Each row of a before or after table is a point. The points were changed in one or more steps. Then noise was added and the rows were shuffled. The steps act on columns, c1 being the first. Name the steps. A step turns or swaps two columns, mirrors them in a line or flattens them onto one, adds a multiple of one to another, or multiplies or shifts one. Angles are multiples of 10 degrees, from the lower column toward the higher: turns from -170 to 170, lines from 10 to 170 but not 90. Use the fewest steps. Two steps may share a column if one is a turn and the other turns, adds or multiplies; they go together, in the order done. Otherwise the lowest column goes first.

Before (9 x 2)
[[-37 -46]
 [ 12  52]
 [-36  45]
 [  0   7]
 [  3 -15]
 [ -1  -6]
 [  1  25]
 [ 16  -9]
 [  6 -36]]
After (9 x 2)
[[ 32 -20]
 [ 31   9]
 [ 34  34]
 [ 36 -44]
 [ 46 -15]
 [ -6 -59]
 [ 43  67]
 [ -3  59]
 [ 29  -7]]
Steps: shift c1 by 30; multiply c2 by 1.3

Before (10 x 6)
[[  27  -32   18   32  -10   27]
 [-116   -9    5   18   -6  -11]
 [  29   -9   25    6  -39   11]
 [  -6  100  -23   18    4   -9]
 [ -46  -31   25  -10    2   -7]
 [   3  -32    8  -15    7    5]
 [  -5   40  -25   13  -34   29]
 [  29  -24   21   21   -1  -10]
 [  25  -25  -16   -1   14    0]
 [  15  -31  -51    9  -36  -16]]
After (10 x 6)
[[  23  -34  -26   14  -40   21]
 [ -26   -1   23   19   25   13]
 [ -14  -36   24    6    8   29]
 [  30    2   24   -8   30  -35]
 [   2    8    9  -15   33    8]
 [ -21   16  -17    1   24   16]
 [  -2    2  -21   16 -101   -9]
 [  -1   -8   19   31   32   37]
 [  78   -6    9   17    7  -84]
 [ -20  -36  -49   10   31   -3]]
Steps: mirror c1 and c6 in the line at 70 degrees; turn c2 and c5 by -90 degrees

Before (11 x 12)
[[-43  23  30  61 -45  10  -2  35 -15  12  41 -14]
 [ 30 -11   3 -49 -54  39  15   4  -8  18  -6  -3]
 [ 67   6  50   1 -36  78  -8  -9 -41 -18  -1   2]
 [-22  27  -3   4 -28  34  25 -25 -31  -4  30 -37]
 [-28 -19   8  33  48 -18 -11  -3 -11   8 -21 -26]
 [ 56  14  15  -8 -63  22 -16  -3 -60 -25 -22  -1]
 [-41 -26 -46 -22  -3  -3  -7 -32 -25 -33  16  23]
 [-22 -13 -77 -11  -4  -7   1  45 -32 -23  21  14]
 [ 25 -20  18 -27  16 -18 -11  38 -17 -55  33 -12]
 [  5  -5   7 -27  -5  32 -12   3   7 -75 -13 -10]
 [  7  38 -15  25 -34  -9  30  29 -10 -21  -9  65]]
After (11 x 12)
[[-23  29  -3   6 -29   0 -10 -24 -31  -4  31  42]
 [  5  -5   7 -44  -5   0  14   4   7 -74 -13   5]
 [  5  38 -14  40 -33   0 -50  29 -10 -20  -9 -50]
 [ 31 -11   4 -78 -55   0 -14   3  -9  18  -5   7]
 [-28 -19   9  53  48  -1  20  -3 -11   8 -22  21]
 [-42 -27 -45 -37  -3   1   0 -32 -25 -32  17 -24]
 [ 68   6  51   1 -36   1   8 -10 -41 -17  -2  -4]
 [ 56  15  15 -13 -64  -1  16  -2 -59 -25 -22  -5]
 [-42  23  30  99 -44  -1   6  35 -15  14  41  13]
 [ 25 -21  18 -43  16   0  14  38 -17 -55  33   7]
 [-21 -14 -77 -18  -3   0  -6  46 -32 -23  20 -12]]
Steps: multiply c4 by 1.6; multiply c6 by 0; turn c7 and c12 by 160 degrees

Before (13 x 20)
[[ 28  56  34  14  12 -25  37  17  26   3  -8 -12 -35  -7 -11  26  49  -7
   31  52]
 [ 40   7  27  15 -12 -58   3  16   6   9  13 -27 -47 -20  22  34  63  -2
   17 -17]
 [ 30  -2 -24  25 -18  -8  20 -28   6 -18  62  56  37   2 -10 -50 -73  39
  -10  25]
 [  9  33  29 -27  35   5 -18  19  -6  -2 -15 -11 -43 -32  10  40  66  28
   -8  12]
 [  3 -12   7  18 -31  16  57 -53   9  19  38  -2  12  19 -30 -67 -46  50
  -21  11]
 [ 39  11  34  20 -27  14  -8 -57  18  22  50   2  37 -13 -34 -19 -54  10
   -2  18]
 [ 18 -12   3 -21 -27  29   4  21 -29 -49  32 -41 -15  -8 -23 -14 -18  -9
  -11  41]
 [ 14   2  55  -9 -16 -14  11  53  -1  37 -23  10  -8 -11  26  40  55   3
   45  13]
 [  7  12 -18   4 -22  29   5  -1   8 -32  12  -3  30 -25 -42 -63   3 -22
  -20  -5]
 [ -4   0   8  -2  24  32  46 -11 -31 -32  20 -16 -13 -63 -12 -26 -30 -33
    1   4]
 [  7  16  27 -38 -27 -11  24  -9  22  -4  23   3 -27 -42  23  38  82  -3
   28  32]
 [-12   5  -7  29 -34  36  -2 -10 -48 -34   1  -3 -41 -73 -43 -39  -3  -6
   -3  40]
 [ 30  74  57  -8 -35 -17  26  23 -18   0 -13  -5 -28 -15  52  54  70  -3
   -3   3]]
After (13 x 20)
[[ 31 -36  56   7 -34 -18  16 -19  -5   1 -13 -18 -27 -27  52 -83  70   5
   -3 -10]
 [  7   5  27 -31 -27 -12   0  20   4  -4  22  22 -27 -48  24 -41  82   5
   27 -27]
 [  9  -7  29 -24  35   5 -32 -13 -11   0 -15  -7 -43 -19  10 -51  66  23
   -9 -18]
 [ 27 -36  34  11  12 -26  29   2 -13   2  -9  26 -35 -24 -11 -51  50   5
   31 -54]
 [ 18   3   4 -26 -27  29   0  -6 -41 -50  33 -28 -15  -9 -23  18 -18  -8
  -10 -45]
 [ 15  18  56  -1 -16 -15   4 -45  10  37 -22  -2  -7 -16  25 -36  56   7
   44 -31]
 [ 40  10  27  22 -12 -60  -8 -20 -27   9  13   7 -49 -19  21 -33  63  -2
   18  10]
 [  3 -22   7   9 -31  16  59  52  -1  19  39  10  12 -12 -30  63 -46  67
  -21   8]
 [  6 -42 -18  -9 -21  30  -8   0  -3 -32  12   9  29 -23 -42  48   4 -20
  -20   5]
 [ 39 -19  34  10 -27  14 -14  60   1  21  51  18  37  -8 -34  10 -54   9
   -2   2]
 [-13 -23  -7  17 -34  35 -38  23  -3 -34   1 -48 -41 -62 -43  31  -3  -6
   -3 -34]
 [ -4 -14   8  -5  25  33   8  13 -16 -32  19 -30 -13 -78 -13  23 -31 -19
    2   0]
 [ 30 -23 -24  22 -17  -8  18  36  55 -18  62   6  37  -7 -10  45 -74  45
  -10 -14]]
Steps: turn c2 and c16 by -150 degrees; add 0.3 times c15 to c4; add 0.3 times c7 to c18; turn c7 and c14 by -30 degrees; turn c8 and c20 by -160 degrees; swap c9 and c12

Before (11 x 48)
[[  -2    3    0   21  -12  -20   -3    3   32  -19    9   27   -7  -10
    33  -32  -11   -1    1   19   12   20   -7   36   -3   12   -9  -15
   -36    2   26    2  -12  -15  -18   31  -51   -5   23   12   24   17
   -14   -3  -15   15    4   -5]
 [   1   23   -3   26    4  -10    2    4  -23  -23    3  -17    6   -6
   -14   48  -35  -61   -1  -10   22   22  -73   43   10   17   -7  -18
    -7   -8   -9  -17  -18  -15  -21   18   -3    3   -5   40  -19   14
   -16    2  -22    5  -10  -10]
 [   4    6    0   14   22    7  -16  -13  -28   15  -14  -17   -5  -13
     1    4   11   14   13  -22   18    7  -19  -39  -50  -23  -23  -18
   -11   -3    4    1  -95   17  -16   29  -15  -43   25   26   19  -17
    27    6  -13    6  -10    3]
 [   8   50   -8   29   39  -20   44  -14  -15  -18  -22  -14   13   -6
    17   -1   42   -4   16   -2    1   22    4  -32   -2  -66   -8  -14
   -18    2  -15  -42   13    9  -25  -33   13    1   18    7   12   -3
    -1  -17  -18    5    3   27]
 [  19    6  -35   40    8  -23   10    6  -22   -8  -75   -8  -16   18
    15    1   30    9   -7   13    9  -45  -12  -15  -39  -10  -17   -1
   -21   -5   -4  -30  -15    6  -28  -38  -43   -3  -23   -4   -2  -10
   -18  -16   22    0  -10   -6]
 [  -2   12  -21   13  -19   -6  -24   -9  -24   10   -1  -11    2   -4
     3   45    8   14   -6   24   -7   16    3  -41   16  -23   -5   42
   -49  -19   -1    2   14   -4  -15    5   13   -1   34   17   -5  -17
     9  -13  -13   -6  -40   40]
 [  16   12    2  -69    6   60  -12  -10   -7   -4  -20   -9    5  121
    28   19  -26   11  -33  -16    0    2    1    3    6   18  -13  -27
   -19   -8    1  -16 -109   -1  -15   26  -10   -7   36   11   19    7
   -13  -17  -24   -7    5    1]
 [  22   29    2  -38   -8  -20   32    5  -11  -21    1  -11  -17   14
   -38   25   22   14    0   -1    5   11    0  -17   19   15  -22  -16
   -20  -20    9  -11    3  -17   17   16  -12  -16   33   -1  -38  -21
    -9  -12  -16    2   -3   -8]
 [   8   26   -1   30   32   21   14    4   -3   31    8    5  -18    0
   -22   16  -33    2   10  -18   24   14   -6   40   19  -10  -47  -16
   -41  -10   -4  -20   -7   16   48  -16  -26  -13   29    4   24    8
   -15  -16   14    6  -18   -6]
 [  -5   27   -5   13   13  -12    6  -48  -10  -10    9   26  -17   -6
    33   50    6    8   -1  -18    4   17  -26  -21   18    4  -31   24
   -23    1   16  -16   11    8   -3   12   -2  -12   27   -7   26   16
    19  -20   -7    0  -44   12]
 [  21    1    2   34  -19    6  -18    3   -8   -4   11   -2    9    1
   -21   28  -33   -6   10  -19    4    9    3   96   17   -4   -6   -6
   -16  -12   -2  -15   10   -3  -23   11   -3  -28  -59   -7  -82    6
    31   -4  -21   41    0    2]]
After (11 x 48)
[[   1   23   -3   26    4  -11    6    4  -20  -21    2   -3    7   -7
   -21   48  -36   42    0  -11   22   23  -74  -59   10   16   -6  -18
    -6   -9   -9  -17  -18  -14  -46   19   -2    0   -5   22  -19   14
   -17    3  -22   25   -9   -8]
 [  -3    9  -21   13  -19   -8  -11   -8  -25   10   -1  -11    2   -3
    -4   44    7  -40   -8   23   -8   16    5   14   14  -23  -21   42
   -48  -18   -4   11   15   -3  -37    4   12   -1   33   11   -4  -16
     9  -15  -13    2  -39   39]
 [   7   25    0   31   32   20   46    3   -4   29    8   17  -20    0
   -14   17  -34   40   11  -19   23   13   -7    1   20  -11  -18  -18
   -42  -11   -3  -27   -7   16   40  -15  -25   -1   28    1   25    8
   -15  -16   15    7  -18   -6]
 [  -4   28   -3   15   13  -13   28  -49  -10   -9    8   -2  -16   -5
    42   51    5  -22    0  -18    5   18  -25   10   19    4  -16   25
   -23    1   16  -19   10    7  -29   12   -1    1   28   -4   27   17
    21  -20   -5   -7  -43   11]
 [  20    1    3   34  -20    5   -8    4   -9   -3   13   11    8    1
   -18   28  -33   97   10  -19    5   10    3   -6   19   -4  -17   -7
   -15  -14    0   -7   10   -4  -37   12   -2    1  -59  -18  -82    6
    31   -5  -21   33   -1    2]
 [  17   13    3  -70    6   60    3  -11   -7   -5  -20  -26    6  122
    15   19  -28    2  -34  -17    0    2    2   12    6   18  -17  -27
   -18  -10    1   -9 -108   -1  -25   25   -9    0   34   10   20    6
   -12  -19  -23    0    5    0]
 [  18    6  -35   42    9  -25   18    6  -24   -8  -75  -17  -15   17
     5    2   29  -15   -7   14    8  -44  -12    9  -37  -10   -2    0
   -21   -5   -5  -34  -16    6  -27  -38  -44    1  -23   -2   -1  -10
   -17  -16   22   -2   -9   -6]
 [  22   28    1  -38   -9  -20   36    6  -13  -20   -2   17  -20   13
   -36   25   23  -17   -1    0    5    9   -1   14   18   15   11  -17
   -19  -19    9  -27    4  -17    5   17  -13    0   34   -1  -39  -21
   -10  -13  -17    0   -3   -9]
 [   3    6    1   13   22    7    8  -14  -31   15  -13  -12   -7  -13
   -10    3   10  -38   13  -21   17    7  -18   14  -50  -21  -27  -17
   -10   -4    6   10  -93   18  -18   29  -14   -1   24   14   19  -19
    26    6  -12   18   -9    6]
 [  -2    2    0   20  -13  -22    5    3   32  -18   11    0   -8   -9
    44  -32  -11   36   -1   19   12   20   -7    0   -4   13   -6  -15
   -35    2   28    3  -12  -16   -2   30  -53    0   24    2   25   17
   -11   -3  -16   19    7   -7]
 [   8   51   -8   28   38  -19   35  -15  -15  -17  -22  -23   14   -6
     2   -2   42  -31   15   -2    0   21    4   -6   -2  -65   29  -15
   -19    0  -16  -64   13    8  -26  -33   12    2   18    2   10   -4
    -1  -17  -20    7    2   26]]
Steps: add -0.5 times c7 to c32; turn c7 and c27 by 50 degrees; turn c12 and c15 by 40 degrees; add -0.5 times c16 to c35; swap c18 and c24; multiply c38 by 0; turn c40 and c46 by 30 degrees; multiply c40 by 0.7
